Rows are points. To make a cloud, some directions were put in groups of two or more. Within a group, all points are equally far from the middle, so they leave a hole (a ring in 2 directions, a hollow ball in 3). The other directions are filled evenly. Then the cloud was stretched, turned, moved and blurred a little. Count the holes, and give their numbers of directions, smallest first.
In the rows, 128 means zero.

Cloud:
[[192  83 115]
 [157 123 164]
 [ 91 121 164]
 [109 133 118]
 [112 148 140]
 [113 161 103]
 [100  99  81]
 [ 59 105 158]
 [127  75  84]
 [174 165 104]
 [112  72  81]
 [121 174 180]
 [144 139 172]
 [131 150  99]
 [ 99 130 113]
 [143 177 164]
 [103 107 147]
 [111 160  81]
 [103 119 154]]
Holes: 0

Cloud (31 x 4):
[[108 174 130 179]
 [ 95 104 106 111]
 [150 142 187 141]
 [123 156  94 130]
 [ 92 134 128 185]
 [ 98 177 132 159]
 [103 148 101 115]
 [ 92  85 120 120]
 [100 157 175  87]
 [146 174 113 130]
 [154 158 110 123]
 [120  78 155  85]
 [124 154 184  67]
 [125  80 156  82]
 [ 98 134 187 119]
 [105 102  93 162]
 [164 105 132 117]
 [108 159 129 191]
 [150 142 189 139]
 [100 156 165  81]
 [158  97 149  93]
 [127 144  89 133]
 [ 94 143 129 186]
 [146 137 192 134]
 [143  90 175 124]
 [144 141 143 187]
 [125 140 171  56]
 [ 87 153 167 126]
 [136 116 161  56]
 [143 137  94 136]
 [133 177 138 180]]
Holes: 2 (2, 2)

Cloud:
[[107 142 138 217 159 138]
 [117 201 133 144  94 141]
 [ 98 104 164 109 181  85]
 [145 124 153 138 157 149]
 [114 107  96 139 180 148]
 [198 163  77 168  81 179]
 [111 147  91 109 141  82]
 [151  90 128 187 103 108]
 [165 126 153  82 109 103]
 [153 185  98 139 100 168]
 [158 144 114 147  76 107]
 [126  91  89 137 175 156]
 [136  94 101  70 155 114]
 [185  89 148 144  99 121]
 [164 139 111 105 109  98]
 [112 120  83 164 111  92]
 [133 142 130 188 179 117]
 [102 141 178 128 129  91]
 [173  68  75 136  85 154]
 [142  80 147 114 161 131]
 [139 123 100 170  97 127]
 [130  77 102 126 133  80]
 [152 157 137  80 133 107]
 [171 127 131  86 165 113]
 [105 167  99  98 144 145]
 [196 123 169  64 121 108]
 [131 120 168 116 104  82]
 [120 126 158 102  70  70]
 [174 103 113 127 162 167]
 [125 124 160 206 175 135]
 [116 174 110  91 201 145]
 [173 114 122 118 123 114]
 [165 182 120 167 126 126]
 [143 164 145 101  94 106]
 [144 160  89  94 134 126]
 [ 72 116 139 117 153 107]
 [157 142  85 157 215 173]
 [107 162 144 133 129 106]
 [181 151  96  87 147 150]
 [125  71 105 157 169 132]
 [170 147 137 172 202 184]
 [109 127 140 136 137 132]
 [145 148 147 149  98 100]
 [122 162  86 162 161 159]
 [145  76 102 169 100  96]
 [103  97 131 168 111 157]]
Holes: 0
